Every row gives one point. Each copy is the shape, with its points in the same order, turned, moved and blurred by noise. Say if it was mirrored as well.

Shape (6 x 2)
[[  8  10]
 [  6 -19]
 [-87   4]
 [  9  25]
 [ -8 -11]
 [  8 -24]]
Copy 1 (6 x 2)
[[ 11  21]
 [-10  -5]
 [ 83 -35]
 [ 12  34]
 [  4  -4]
 [-14   0]]
Copy 1 is: mirrored
Copy 2 (6 x 2)
[[  2 -12]
 [  7  17]
 [-89  16]
 [ -1 -26]
 [-10  12]
 [ 10  20]]
Copy 2 is: mirrored
Copy 3 (6 x 2)
[[  6   6]
 [ -2 -18]
 [ 90  -5]
 [ -2   3]
 [ 19 -19]
 [ -1 -36]]
Copy 3 is: mirrored

Shape (8 x 3)
[[-18  -7  28]
 [ -7  -6   4]
 [  4  67 -32]
 [-31 -25 -24]
 [  6 -28  36]
 [  3  29  47]
 [-14   4  44]
 [  7   3  30]]
Copy 1 (8 x 3)
[[  1   7  42]
 [ -1   2  18]
 [-46  43 -39]
 [-18 -39  10]
 [ 27   5  46]
 [ -6  51  35]
 [ -4  27  52]
 [ 17  25  29]]
Copy 1 is: only turned
Copy 2 (8 x 3)
[[ 37 -18  12]
 [ 17 -11  -4]
 [ 25  45 -63]
 [  6 -44 -25]
 [ 20 -15  38]
 [ 55  26  17]
 [ 52  -3  21]
 [ 30   9  18]]
Copy 2 is: mirrored

Shape (10 x 4)
[[-33  55   5 -12]
 [ 14 -10  24  -5]
 [ 35  -1   2  53]
 [  6  -9 -45  25]
 [  4 -19 -32   9]
 [ 21 -37 -21 -30]
 [ 15 -65  -8 -37]
 [  3 -23 -25  13]
 [-34   7   8 -33]
 [-59 -34 -14  -5]]
Copy 1 (10 x 4)
[[ 17  41 -18 -38]
 [ -8 -20  10  -2]
 [-43  11  33  32]
 [-65  13 -19   9]
 [-51  -8 -20   0]
 [-47 -48 -15 -21]
 [-37 -72 -25 -10]
 [-48  -7 -17   5]
 [ 15  -4 -30 -27]
 [ -5 -10 -70  11]]
Copy 1 is: mirrored
Copy 2 (10 x 4)
[[-12  12  30  47]
 [ 27   8  26 -27]
 [ 24  52 -21 -34]
 [ 26   0 -43  -4]
 [ 28 -11 -32 -10]
 [ 58 -35   2 -21]
 [ 48 -55   7 -46]
 [ 26  -7 -25 -15]
 [ -3 -27  33  15]
 [-25 -51 -11 -10]]
Copy 2 is: mirrored
Copy 3 (10 x 4)
[[ 14  40  36 -26]
 [ 16 -34   7   9]
 [ 14  -7  -4  62]
 [-37   3 -25  21]
 [-34  -6 -17  14]
 [-13 -36 -37 -16]
 [-24 -73 -20 -16]
 [-20 -19  -7  16]
 [ -6  -3  25 -38]
 [-53 -18  39 -14]]
Copy 3 is: only turned

Shape (10 x 6)
[[-44  26  -2 -15  16 -13]
 [ 31  34 -35 -16  12   4]
 [ 29  39 -41 -24 -18  11]
 [ 40  24 -42 -24  27 -10]
 [-38  19  27  51 -24 -61]
 [-55   0  56  45   3 -22]
 [  1  34 -23 -42   3  35]
 [-10 -11  27  -6 -12 -18]
 [ 23  35 -22   3  14  24]
 [-32 -10 -27  17  -1   0]]
Copy 1 (10 x 6)
[[ -5   8 -10 -11  48   1]
 [ 38   7 -14  17  -5  36]
 [ 18  19 -22  28 -17  42]
 [ 55  -3 -26   0 -11  40]
 [-17   8 -26  13  19 -87]
 [-24  -3  26  10  43 -77]
 [  5  19   5   5  16  63]
 [-20  -3  12 -12  -9 -23]
 [ 34   7   2  36   4  24]
 [-16 -38 -12  25  22  -3]]
Copy 1 is: only turned
Copy 2 (10 x 6)
[[-24  48 -16   9   0  28]
 [ 17  37  30 -36  20  48]
 [ -9  25  21 -70  16  56]
 [ 23  71  28 -43  16  32]
 [-77  22 -12  22  58 -29]
 [-55   1 -18  54  25 -31]
 [  6  30  12 -33 -23  61]
 [-25  12   1 -16  -3 -23]
 [ 13  25  35 -15  20  49]
 [  4  15 -30  -7  25  13]]
Copy 2 is: mirrored
Copy 3 (10 x 6)
[[-19 -14   6  36  41 -16]
 [-15  18 -28  -4 -19 -16]
 [-20  20 -31  22 -38  -2]
 [  3  33 -26  -8 -18 -38]
 [  5 -88  42  25  -1 -10]
 [-17 -80  49   1  48  12]
 [-31  39 -22  20   2   5]
 [ 11 -19  39   3  12  12]
 [-30   6 -34 -13  -4 -11]
 [ 22 -35 -16  21  27   7]]
Copy 3 is: mirrored
Copy 4 (10 x 6)
[[-49  -8  26 -20  22   8]
 [ 24  18   6 -18  43  14]
 [ 30  19 -12 -36  34   9]
 [ 40  12  26  -2  49   8]
 [-71  66  37 -38 -32  -3]
 [-84  27  27  -1 -53  14]
 [  8 -21 -18 -20  42  16]
 [-30  16   8   3 -11 -21]
 [ 22  14  -2 -13  20  42]
 [ -9  -6  33 -35 -25   9]]
Copy 4 is: mirrored

Shape (10 x 6)
[[ 15 -12  53 -48   2  23]
 [ -3  17 -60  21 -52   4]
 [ 12  15  17 -14  12 -23]
 [-31  -5 -62  -3  30  -7]
 [-63  15 -37  12   6   0]
 [ 20   9  32   4  22  34]
 [  4   5 -33  31 -30  13]
 [-34  25 -14  44 -33  23]
 [ 11 -53  12 -12  17 -25]
 [ 29 -16  51 -34   7  34]]
Copy 1 (10 x 6)
[[  6  49  24  26 -23  50]
 [ 25 -19 -10 -65  12 -30]
 [-33  32  -5   5  -9   8]
 [ -1   4 -75 -32  31  10]
 [ -4 -15 -30 -36  62  16]
 [ 10  23   3  43   5   8]
 [ 23 -21  -9 -31   5 -22]
 [ 17 -33  16 -28  48 -14]
 [-26   0 -31   7 -39  40]
 [ 16  41  22  34 -29  38]]
Copy 1 is: mirrored
Copy 2 (10 x 6)
[[ 18  40   9 -19 -31 -58]
 [  8 -75 -40  36 -30  -3]
 [ -9  12 -20  -3  10 -28]
 [-34 -37  18  29  -7  33]
 [ -5 -21   6  69  -7  22]
 [ 33  33 -17 -18 -23  -2]
 [ 27 -52 -33  21 -21   5]
 [ 41 -27 -34  58 -22  12]
 [  8 -12  31 -23  24 -31]
 [ 28  37   4 -33 -32 -44]]
Copy 2 is: only turned
